Rows are points. The points of each table are mixes of a few directions, plus a little noise. Count the directions of each table, and those that both share. Where both have some left over, give the other angles between the two spaces (their principal angles), to ten degrees, smallest first.

First, 6 rows:
-255	-53	12
249	195	-69
486	44	-1
152	-69	34
-264	18	-17
-367	-135	43
Second:
-246	50	-312
191	24	403
-72	100	131
87	-77	-45
-3	28	69
-154	168	160
199	-288	-404
Directions: first 2, second 2, shared 1; angles 90

First (7 x 6):
175	88	239	100	78	60
-156	210	-234	-126	147	5
318	41	370	307	235	98
-272	-51	-444	-50	128	-65
-207	-218	-282	-97	-163	-93
231	25	383	52	-117	50
-88	-95	-28	-185	-309	-55
Second, 6 rows:
-37	240	-85	-17	231	43
269	-29	377	175	0	62
-300	-353	-358	-203	-381	-151
-14	329	-69	-2	322	68
180	-126	267	114	-103	19
-100	-59	-127	-66	-69	-39
Directions: first 3, second 2, shared 2

First, 9 rows:
-18	176	51	25	91	-160	-24	-101	300
-164	85	62	46	-68	-116	-146	43	279
-101	-141	-374	-77	275	35	100	365	-440
145	50	-58	-73	51	177	422	-230	-168
-352	178	-248	-12	226	-194	48	240	216
186	-263	84	-25	-254	306	63	-57	-415
-55	-93	255	101	-286	-75	-456	66	212
108	-133	142	0	-266	215	47	-125	-155
252	141	86	14	232	-188	-54	-201	171
Second, 9 rows:
-36	8	-246	231	6	-112	-116	-271	-122
33	-142	115	-81	80	-311	107	-25	-68
196	-47	174	-188	232	-160	74	129	2
-15	-71	143	-109	-16	-81	103	87	16
-68	6	269	-243	-153	252	141	330	180
221	192	31	-99	175	334	-91	214	127
-114	132	-109	90	-178	361	-86	27	83
-217	167	-225	214	-293	441	-145	-61	76
2	-245	-148	182	152	-722	24	-427	-298
Directions: first 4, second 3, shared 1; angles 90, 90

First, 8 rows:
-53	231	25	251	-341	95	154	380	-605	-83	327	125
3	11	2	7	-6	7	6	10	-14	0	11	-5
8	-30	-3	-26	40	-17	-16	-41	73	7	-33	-15
-6	36	5	42	-57	15	22	65	-93	-18	50	25
49	-230	-33	-259	345	-93	-155	-386	610	84	-337	-118
56	-254	-37	-277	366	-100	-171	-420	656	91	-356	-133
-38	177	23	199	-263	65	123	297	-468	-64	254	91
-11	58	5	59	-87	27	45	92	-152	-21	85	27
Second:
-113	-289	63	-26	50	45	-494	-196	400	90	-115	-81
487	79	-81	-251	218	-168	389	32	-115	-300	-84	186
372	42	-154	-205	-250	-79	587	-2	-190	-287	135	538
-447	104	73	26	-212	80	119	181	-8	219	163	-189
102	8	-74	162	215	-10	-143	-256	51	71	-196	-55
-248	96	58	223	-225	108	-83	187	-243	100	185	-63
-46	-48	106	35	106	18	-300	124	5	-4	-11	-188
-108	9	11	36	99	6	-75	-68	101	113	-78	-149
Directions: first 1, second 5, shared 1

First, 8 rows:
298	295	-163	154	-323	475	308	61	-667	-283	-245	65	412	-271	-147	180	-53	-172	-56	77
-192	-601	-107	8	-30	-55	-464	-82	273	-69	-64	-163	-523	596	68	-48	576	-28	0	-270
-74	10	116	19	13	-48	-240	61	14	96	92	-92	-47	-180	-11	-195	-143	-59	21	105
-81	235	203	-134	284	-340	137	4	334	279	234	87	83	-233	63	-93	-405	158	50	137
-31	-295	-132	26	-77	58	-125	-59	39	-121	-115	-44	-211	368	18	77	380	-17	-20	-185
16	189	84	-29	69	-70	108	25	11	87	80	48	131	-207	-2	-34	-235	34	12	105
142	263	-57	-66	72	-18	517	-49	-26	-17	-32	198	273	-55	8	244	-144	131	-12	2
-72	-103	53	22	-21	-24	-246	25	26	35	39	-92	-117	-18	0	-135	22	-52	10	20
Second (9 x 20):
248	380	91	79	-291	182	123	-56	-141	245	-114	-153	388	-588	48	165	-273	-238	-54	278
-59	-197	50	102	110	52	1	-33	-27	-74	-69	52	221	144	-92	268	25	157	64	203
-23	-22	-8	-34	-14	-48	-38	-33	150	90	5	-8	41	63	2	67	-49	33	-59	5
95	190	57	79	-436	224	-324	-40	97	398	-123	-199	685	-355	-157	324	-560	-136	-312	437
36	64	-22	10	86	26	129	96	-319	-255	50	43	-338	-84	60	-328	221	-94	161	-199
8	-107	-82	22	-18	63	-25	34	-177	-202	-30	-18	-305	114	39	-172	306	-89	71	-206
-282	-126	-6	-97	273	-171	-246	201	32	-167	251	187	-152	286	-187	-363	-212	241	-35	-107
64	-121	-122	-77	30	-104	206	-115	121	-82	-55	-29	-511	238	242	-56	548	-88	104	-391
-88	-61	42	-84	260	-225	173	-54	265	49	85	126	-28	181	46	96	-6	213	60	-20
Directions: first 3, second 5, shared 2; angles 50

First (11 x 32):
102	5	9	426	-221	100	395	237	5	-317	81	448	-15	314	-281	-118	-339	88	376	-620	419	535	42	429	-133	-32	319	-261	-147	234	126	-134
141	79	145	-319	149	51	-256	32	133	61	57	-317	-27	-427	-81	-62	130	36	22	219	-216	-272	-170	-288	99	-86	-76	-77	100	-103	-167	-28
-18	-32	-70	414	-212	36	368	126	-69	-223	16	431	4	419	-122	-40	-270	37	209	-483	363	461	115	406	-134	27	233	-109	-144	197	168	-60
133	61	110	-128	55	61	-91	85	101	-37	66	-117	-28	-238	-131	-72	15	55	109	12	-53	-64	-118	-112	40	-69	19	-115	42	-18	-91	-55
-123	-32	-50	-231	123	-95	-226	-184	-44	216	-81	-247	21	-119	236	106	214	-79	-289	394	-250	-317	9	-238	80	48	-220	215	78	-140	-47	110
-24	6	22	-262	129	-37	-237	-108	27	162	-26	-275	4	-231	116	43	182	-37	-174	334	-233	-300	-56	-256	82	4	-166	108	90	-125	-94	58
-39	7	7	-220	115	-42	-205	-104	12	146	-32	-238	5	-179	128	47	166	-33	-172	306	-211	-270	-33	-215	70	13	-154	112	73	-114	-67	58
-131	-79	-148	399	-201	-30	330	4	-139	-116	-42	405	31	500	33	43	-195	-25	42	-335	305	380	184	378	-114	75	137	34	-127	148	196	9
239	111	212	-327	146	105	-246	119	185	-4	110	-313	-48	-512	-192	-114	91	74	138	134	-193	-235	-229	-290	94	-129	-11	-183	108	-78	-202	-81
-255	-123	-240	422	-196	-101	324	-108	-220	-33	-111	409	54	621	195	119	-138	-78	-114	-214	261	329	267	379	-124	139	51	179	-131	113	248	83
-30	-7	4	-186	98	-28	-176	-88	15	128	-25	-203	2	-159	101	42	144	-27	-143	260	-183	-236	-31	-187	62	7	-137	96	63	-97	-64	53
Second (10 x 32):
-26	98	-172	13	-47	-96	-48	101	55	8	-160	-40	107	-23	-162	84	-170	-14	-134	-10	-55	99	32	-36	-34	36	-68	-106	202	-100	36	-77
20	-77	136	-10	37	75	38	-79	-44	-6	126	31	-84	19	128	-66	133	11	106	8	43	-78	-26	29	27	-29	54	83	-159	78	-28	60
-94	359	-627	46	-172	-349	-176	367	200	27	-582	-145	389	-86	-589	305	-619	-51	-489	-38	-201	361	118	-132	-125	133	-247	-385	736	-363	130	-282
84	-322	562	-41	154	313	157	-329	-179	-24	521	130	-349	76	528	-273	555	46	438	34	180	-323	-106	118	112	-119	222	345	-659	325	-117	252
-1	2	-4	1	-1	-2	-1	2	1	0	-4	-1	3	0	-4	2	-4	0	-3	0	-1	2	1	-1	-1	1	-1	-2	4	-3	1	-2
72	-271	474	-35	130	264	133	-277	-151	-21	440	109	-294	65	445	-230	468	38	369	29	152	-272	-89	100	94	-100	187	291	-555	274	-98	213
-39	146	-257	19	-70	-143	-72	150	82	11	-238	-59	159	-34	-241	125	-253	-21	-200	-16	-83	148	48	-53	-51	55	-101	-157	301	-148	53	-115
-20	76	-133	10	-36	-74	-37	78	43	6	-123	-30	82	-19	-125	65	-132	-11	-104	-8	-42	77	25	-28	-26	29	-53	-82	156	-77	27	-60
49	-185	325	-23	89	181	91	-190	-104	-14	302	75	-201	44	305	-158	320	26	253	20	104	-187	-61	68	64	-69	128	200	-381	188	-68	146
-45	174	-303	22	-83	-169	-85	177	97	13	-282	-70	188	-41	-284	147	-299	-24	-236	-18	-97	175	57	-64	-60	64	-120	-186	355	-175	63	-136
Directions: first 2, second 1, shared 0; angles 90

First (9 x 32):
48	-10	-50	-112	-167	424	-88	214	-112	-9	184	-70	-60	-131	183	-69	-7	73	201	37	68	-166	4	-120	50	234	81	-116	-70	130	-136	170
-38	-13	-315	-120	110	182	87	486	92	-106	-8	233	153	-151	420	249	-130	-9	-137	257	-406	-165	-253	-26	141	138	302	-85	-292	-3	-255	-295
127	-10	81	-35	-89	480	-172	186	-181	47	294	-93	-194	-159	81	-163	57	98	348	-11	223	-227	-61	-95	44	280	-3	-97	-158	78	-96	217
7	11	197	157	120	-387	17	-345	42	67	-108	-26	-47	147	-323	-59	70	-47	-67	-132	126	172	60	115	-83	-221	-194	128	116	-129	204	-18
-271	-16	-457	-306	-388	33	231	117	156	-194	-290	-25	416	56	389	245	-199	-55	-382	147	-409	165	307	-166	17	-62	296	-119	360	276	-167	-13
-149	4	-30	58	58	-591	187	-338	190	-38	-351	41	204	222	-187	130	-40	-120	-383	-50	-161	314	157	116	-92	-363	-62	125	272	-76	174	-168
1	6	-66	51	230	-136	54	147	83	-20	-50	181	43	-32	70	137	-34	-38	-117	103	-193	-39	-206	86	52	-32	73	37	-209	-124	-47	-260
181	20	490	189	-56	30	-230	-446	-218	192	227	-280	-372	63	-501	-399	211	77	417	-314	630	19	137	26	-128	10	-392	72	130	-37	266	413
95	8	160	120	171	-36	-75	-25	-41	71	99	42	-143	-26	-128	-64	69	12	120	-38	120	-64	-147	77	2	14	-102	51	-160	-119	57	-41
Second:
117	106	-174	-63	-20	18	44	45	248	-94	289	115	156	26	268	-32	-114	83	-153	251	-416	239	-164	43	-12	42	182	-137	-127	84	-25	18
-203	-108	-128	-91	7	176	-118	152	-102	150	167	-57	34	10	160	-66	205	40	240	-55	56	-122	-38	-130	-87	78	50	-61	48	-30	93	292
4	-102	-105	61	-84	263	-79	190	-1	174	87	39	105	-118	250	16	-221	157	-17	111	-66	-17	-110	-246	-69	224	-83	-16	132	154	-125	-159
-88	-169	-104	41	-61	279	-119	224	-118	236	89	-8	76	-95	206	1	-95	141	101	23	60	-109	-74	-282	-83	225	-86	-13	172	99	-80	-16
251	125	-113	67	-106	116	67	39	339	-69	123	166	165	-116	309	44	-461	149	-328	337	-438	273	-187	-44	-2	133	5	-49	-52	236	-188	-425
-232	-174	-43	-1	-45	304	-160	168	-179	254	-40	-95	-29	-106	123	-19	77	55	267	-133	252	-253	11	-251	-107	145	-154	55	174	32	23	46
-146	-162	17	-51	117	-152	-44	69	-346	80	100	-89	-40	177	-217	-43	381	-51	213	-195	252	-141	92	-2	20	-41	128	-66	57	-212	111	530
292	171	544	165	147	-774	292	-531	-158	-399	-630	-42	-322	176	-949	132	56	-339	-297	-281	399	35	372	505	297	-451	-93	222	-108	-267	-9	-217
101	-63	5	37	56	-173	47	44	-133	-12	116	38	52	115	-117	13	18	32	-91	30	-20	71	-3	11	64	22	117	-77	23	-63	-54	172
-97	376	105	-171	-14	-59	70	-401	452	-323	-300	-65	-200	-68	-32	-47	154	-269	64	-87	-79	23	99	393	-16	-378	-68	149	-319	-31	255	-243
Directions: first 3, second 4, shared 0; angles 40, 50, 90

First, 10 rows:
130	90	14	416	-80	68	73	-6	-225	-126	9	149	-142	339	90	-140	147	-127	8	69	269	-371	-361	40	-84	156	-63	254	448	72	-135	269
95	55	-7	7	-166	-41	-43	-144	100	33	61	77	32	54	20	105	3	28	101	122	-72	-6	48	-54	-143	-12	45	-49	-34	-26	89	-46
-27	-360	54	-29	423	-338	-265	341	-949	99	-131	-650	699	-251	230	-166	221	162	-735	-411	51	647	-535	450	119	163	106	105	68	-117	83	-207
-8	81	89	46	-55	122	216	33	172	5	183	17	-136	-49	-71	-22	-92	-28	122	-193	-47	-267	124	-236	275	5	-241	106	283	136	-240	155
25	-14	-2	-82	-33	-64	-65	-53	32	52	14	-33	95	-54	5	70	-18	52	-1	29	-91	124	62	2	-55	-28	51	-69	-111	-43	85	-98
-166	113	-133	-60	24	235	76	-49	446	-155	-210	393	-510	152	-158	-43	-78	-157	297	338	136	-242	230	-20	-142	-125	87	-122	-332	-5	27	88
-127	-107	117	-228	188	-2	132	204	-22	118	148	-337	175	-390	-54	-18	-138	100	-148	-466	-202	163	196	-134	473	-34	-226	11	83	79	-198	-53
68	63	-7	-4	-153	-11	-8	-130	147	32	61	91	-13	40	-8	91	-29	14	127	98	-68	-42	88	-82	-89	-28	15	-49	-25	-4	45	-22
1	23	-85	-7	-32	-1	-90	-80	71	-49	-126	141	-81	110	0	27	33	-33	62	240	57	32	-2	88	-222	-32	153	-84	-211	-69	142	-47
7	63	-46	-61	-108	34	-19	-121	234	-6	-20	156	-115	42	-49	82	-44	-13	171	180	-42	-33	150	-50	-136	-66	68	-107	-176	-30	90	-36
Second:
5	-77	-54	-1	72	-103	-166	12	-201	-11	-145	-42	122	47	69	-19	99	15	-141	111	64	193	-155	204	-184	27	169	-44	-151	-96	152	-93
9	153	86	29	-162	183	275	-54	386	6	233	126	-252	-41	-119	34	-159	-38	284	-129	-102	-380	278	-352	276	-33	-273	62	266	164	-256	182
-18	-11	25	-29	19	13	39	34	3	19	36	-47	13	-60	-13	-5	-31	9	-13	-84	-25	-1	40	-35	88	-2	-54	11	36	25	-45	10
30	139	42	60	-165	142	183	-88	312	-13	153	163	-234	48	-80	41	-104	-51	256	-11	-42	-316	193	-256	119	-37	-168	46	182	115	-152	143
15	139	55	39	-146	144	202	-62	313	8	169	125	-213	-3	-84	37	-116	-43	233	-65	-63	-313	210	-270	174	-31	-183	54	201	119	-187	147
-63	-34	88	-84	84	30	117	119	20	56	104	-165	44	-189	-39	-24	-85	40	-56	-272	-100	14	106	-104	291	-17	-162	35	109	72	-150	20
-12	-63	-32	-17	75	-74	-108	38	-156	-8	-94	-63	114	-2	47	-18	62	20	-121	45	32	161	-105	141	-96	15	98	-29	-99	-67	104	-80
56	-243	-241	47	206	-365	-610	-19	-710	-77	-540	-65	411	258	258	-48	374	40	-465	516	285	675	-612	767	-803	76	662	-168	-608	-376	621	-352
-34	-3	45	-42	25	35	83	45	40	28	77	-66	0	-90	-27	-1	-54	21	2	-135	-56	-27	72	-82	162	-6	-99	25	77	49	-93	22
14	10	-4	7	-12	5	-5	-13	4	-4	-4	17	-13	25	2	0	5	-10	8	31	15	-17	-5	5	-18	-3	13	-1	-1	-5	9	-5
Directions: first 4, second 2, shared 2

First:
12	182	229	-9	505	270	-356	141	439	466	189	500	-54	91	78	464	-151	102	-203	37	43	-218	-264	96	209	-69	-100	-196	244	-159	82	-148
158	-71	-12	195	110	97	161	-162	-43	225	131	149	102	30	92	21	40	164	-25	-53	3	153	-50	76	-85	257	-226	-198	61	-87	153	48
165	-106	-63	202	8	43	247	-189	-132	134	98	43	117	9	78	-73	76	149	14	-53	-8	213	10	62	-138	283	-207	-157	11	-59	136	79
-440	268	126	-550	-106	-191	-601	504	292	-429	-262	-199	-316	-15	-225	132	-180	-392	-39	140	25	-525	20	-188	360	-768	545	450	-91	181	-387	-181
-515	178	-32	-553	-331	-391	-385	437	-58	-552	-98	-232	-247	143	-240	52	-158	-172	-132	65	-29	-469	111	-278	396	-770	338	502	-407	226	-348	-43
126	-104	-76	167	-35	11	233	-170	-162	66	68	-2	106	6	61	-96	79	124	34	-53	-15	186	33	40	-129	240	-171	-109	-18	-38	109	71
195	-88	-4	142	-84	99	134	-152	51	-104	-346	-323	32	-306	16	-321	140	-303	312	46	42	231	84	86	-329	254	251	-10	267	24	-29	-21
73	-91	-77	109	-77	-31	193	-131	-168	2	55	-26	72	23	30	-94	53	103	13	-44	-20	137	44	10	-89	156	-125	-50	-69	-12	68	77
125	-101	-62	174	-3	23	224	-168	-153	109	105	54	100	35	66	-52	58	161	-3	-58	-18	164	6	49	-93	233	-199	-132	-24	-42	124	77
-25	26	16	7	92	9	-17	17	-5	127	172	179	16	114	28	145	-47	154	-124	-31	-11	-49	-54	3	101	-20	-149	-67	-56	-40	58	15
128	-91	-36	120	-64	31	161	-136	-62	-30	-111	-145	55	-115	32	-182	85	-71	145	-7	5	179	58	40	-187	195	35	-38	88	3	30	24
Second, 8 rows:
-44	-103	189	85	328	66	56	265	346	457	110	314	263	316	-29	-229	-22	-115	185	-94	-113	-221	-116	94	388	-440	40	51	455	40	-140	12
-17	-147	87	8	-32	-201	89	-42	-425	55	-3	-393	-2	115	158	-81	-249	82	77	-332	-51	13	-331	-109	-345	-19	164	203	-230	41	-157	-89
-112	56	56	101	-381	-91	-65	-122	-206	-86	-205	-276	-209	-83	-1	452	265	60	29	-36	58	-71	59	-129	-126	129	-174	162	-176	-361	-49	-9
22	-35	134	-310	15	-287	-164	21	118	-51	-3	33	-576	-192	128	237	69	107	-150	96	307	-256	63	-54	-33	107	48	-188	-87	141	239	192
193	-54	-271	-78	156	64	172	-125	-246	-267	165	-58	246	-73	17	-556	-397	10	-108	-11	-90	421	-62	68	-290	196	207	-144	-216	421	76	-52
114	-231	-69	107	55	-55	356	-33	-157	66	74	-70	294	138	24	-558	-94	-28	176	-151	-122	177	-28	45	-62	-46	80	17	80	209	-46	67
-80	371	-53	-95	60	292	-417	70	495	-126	-30	432	-166	-208	-164	519	176	-62	-253	402	100	-114	250	67	319	41	-163	-189	112	-185	143	-71
-87	143	-73	202	-184	200	-23	-50	63	-44	-111	38	158	-6	-134	216	246	-62	52	109	-88	54	170	5	132	24	-207	79	84	-304	-71	-58
Directions: first 3, second 5, shared 1; angles 70, 90

First:
-192	92	-33	-82	-110	-79	653	-115	-301	419	-287	147	-79	-92	-104	601	-14	-216	495	87	168	365	-97	112	48	67	-130	-110	-225	431	-129	-234
-333	-81	190	4	-170	131	-135	86	-322	-328	-48	119	32	200	170	39	-141	-2	-24	-154	7	31	42	-130	35	95	163	85	-162	273	154	-167
164	69	48	-136	-200	-251	234	-69	42	117	-205	-202	1	-119	157	-52	61	-102	-21	128	4	115	-64	-34	217	50	198	-203	-394	122	6	126
-26	-111	-102	148	413	261	-35	-86	-73	39	350	331	-92	217	-25	231	-35	68	-124	-112	39	-83	172	-81	-43	112	-343	99	421	-204	53	-257
-206	-48	266	-137	-265	-60	84	-18	-390	-241	-74	51	33	180	353	88	-98	-32	-53	-98	-11	139	47	-226	308	223	298	-79	-445	451	245	-183
421	151	-192	-31	-28	-210	170	7	441	336	-81	-350	10	-385	-230	-272	178	119	-21	207	-105	12	-137	171	-90	-220	-29	-31	111	-285	-282	349
216	51	-114	68	36	56	-92	83	207	24	205	-166	53	-190	-199	-299	85	376	-199	7	-229	-39	-51	0	-145	-176	-39	208	393	-222	-171	151
171	-96	23	77	173	114	-292	12	114	-231	311	-15	21	121	151	-308	13	217	-458	-84	-146	-178	127	-180	80	55	25	81	219	-287	117	41
-156	-48	58	-22	208	128	-443	-28	-193	-331	450	267	118	283	5	-15	-50	113	57	-207	-55	-231	104	-91	-6	89	-27	130	269	129	286	-202
108	173	-121	-143	-53	-312	-34	-44	292	220	-261	-150	64	-193	-216	-7	98	-337	483	177	172	-97	-166	323	-120	-153	15	-223	-224	0	-83	261
-138	-133	-60	251	2	251	-88	166	180	-23	-355	-8	-162	-4	-60	-15	-123	-200	-144	18	171	-19	3	129	-310	-151	-137	54	24	-423	-236	90
Second (9 x 32):
177	-41	-180	134	136	-75	-36	-15	519	249	-473	-116	-195	-89	-31	-19	4	-570	0	209	351	-148	-30	282	-178	-127	-178	-307	-233	-620	-199	323
-103	23	109	-84	-84	43	19	14	-313	-151	281	75	114	57	18	7	-2	343	0	-124	-214	96	12	-167	104	75	102	184	139	373	116	-199
-101	21	98	-74	-76	37	21	9	-291	-137	263	69	110	51	18	8	-8	316	2	-117	-197	89	12	-154	96	72	97	170	131	345	108	-181
-118	26	126	-94	-94	52	22	12	-360	-172	329	85	135	64	20	13	-4	397	-3	-145	-244	103	22	-191	125	91	119	211	160	437	141	-221
-47	9	53	-40	-42	17	12	7	-148	-72	133	33	58	31	9	5	-2	160	-3	-62	-105	50	2	-79	48	37	52	86	65	179	62	-101
205	-40	-210	158	160	-87	-38	-23	608	291	-554	-139	-230	-111	-36	-21	3	-662	-1	244	404	-185	-34	328	-210	-149	-208	-358	-271	-725	-232	376
164	-37	-171	133	133	-68	-35	-18	503	234	-452	-117	-187	-88	-29	-24	7	-543	0	201	332	-149	-31	260	-172	-120	-166	-292	-215	-587	-191	303
-135	29	135	-105	-104	55	30	13	-396	-191	359	94	150	70	25	8	-8	438	-2	-161	-269	121	19	-217	139	93	136	234	182	480	151	-249
-39	8	37	-28	-25	18	7	3	-110	-48	100	29	43	17	10	-5	0	117	2	-49	-70	33	5	-61	38	30	36	64	50	124	45	-67
Directions: first 6, second 1, shared 1

First:
704	-305	311	-174	-374	136	197	122	177	-172	3	348	292	-49	949	-536	14	87	47	-85	-26	-226	367	175	733	258	-245	83	-56	-11	-172	160
-334	178	-211	-197	175	-114	-309	91	-94	130	-62	-74	-85	73	-915	393	-49	65	25	163	130	220	-408	14	-566	-111	97	83	-38	-66	203	-32
-56	49	26	54	-45	-28	26	54	15	113	-1	-63	20	111	-105	-30	0	-41	21	1	23	-4	-2	109	-102	27	-5	-36	-93	5	63	0
83	-100	14	22	-52	141	138	-135	197	-380	-28	391	-32	65	531	-402	143	-31	-9	-152	-219	-123	279	226	304	168	-216	-53	-126	-22	-361	-261
3	56	28	-130	-67	-57	-99	165	-12	196	-27	-60	87	103	-352	73	-50	33	61	91	124	47	-145	117	-199	21	1	50	-100	-30	176	87
56	-104	-87	4	177	27	-34	-199	-106	-220	34	5	-102	-329	260	192	-20	67	-91	-26	-42	25	-11	-411	221	-145	120	51	324	13	-117	49
350	-87	93	-415	-185	-48	-199	287	-15	141	-47	98	233	-20	-226	62	-116	184	79	159	227	61	-190	65	32	73	-35	210	-17	-74	216	284
-35	70	34	-9	-42	-74	-36	124	-64	256	4	-192	51	63	-292	121	-62	-8	33	77	123	46	-108	14	-185	-40	67	11	-38	14	203	120
125	-130	-61	-63	127	38	-47	-165	-81	-260	16	85	-71	-318	292	129	-21	88	-85	-13	-37	22	2	-349	263	-102	72	74	288	-5	-132	51
-320	112	-142	147	166	-10	2	-140	-10	-74	-1	-37	-166	47	-176	75	59	-76	-31	-41	-102	50	-33	-10	-206	-65	35	-87	-18	13	-79	-194
-588	258	0	765	127	-33	371	-223	-21	266	103	-505	-225	248	41	-76	113	-371	-52	-191	-190	-99	253	56	-300	-104	121	-393	-142	169	-12	-252
Second (8 x 32):
41	106	136	531	-325	-33	259	19	-82	301	52	-407	171	226	167	-285	-141	-349	-21	-194	-52	-149	303	83	-98	-31	52	-56	-77	212	170	35
39	51	74	337	-209	-7	162	-5	-50	148	26	-237	108	130	142	-197	-85	-228	-20	-137	-55	-99	205	40	-41	-19	29	-30	-46	138	80	5
170	-139	-122	98	-38	133	30	-277	23	-556	-31	320	-28	-167	554	-269	-9	-82	-104	-221	-263	-68	250	-130	323	-15	-90	120	175	54	-368	-223
101	-141	-137	-135	96	105	-76	-203	50	-493	-39	373	-81	-193	312	-70	48	75	-65	-77	-158	7	59	-123	258	3	-79	101	153	-42	-316	-165
-122	123	111	-21	-5	-111	4	215	-26	454	29	-291	41	145	-405	174	-6	29	82	151	196	37	-163	104	-252	7	73	-97	-138	-24	301	175
63	28	53	346	-209	13	165	-58	-46	54	29	-169	95	95	229	-236	-85	-236	-37	-170	-98	-99	245	17	24	-29	14	3	-4	141	11	-27
-118	-28	-68	-556	333	-34	-264	113	69	-21	-36	238	-146	-134	-425	396	139	376	74	288	179	170	-411	-14	-66	38	-14	-6	-8	-226	19	75
-164	3	-48	-594	354	-68	-279	186	68	114	-35	171	-146	-100	-577	480	151	412	95	356	252	198	-490	18	-144	46	7	-34	-52	-250	108	127
Directions: first 4, second 2, shared 1; angles 30
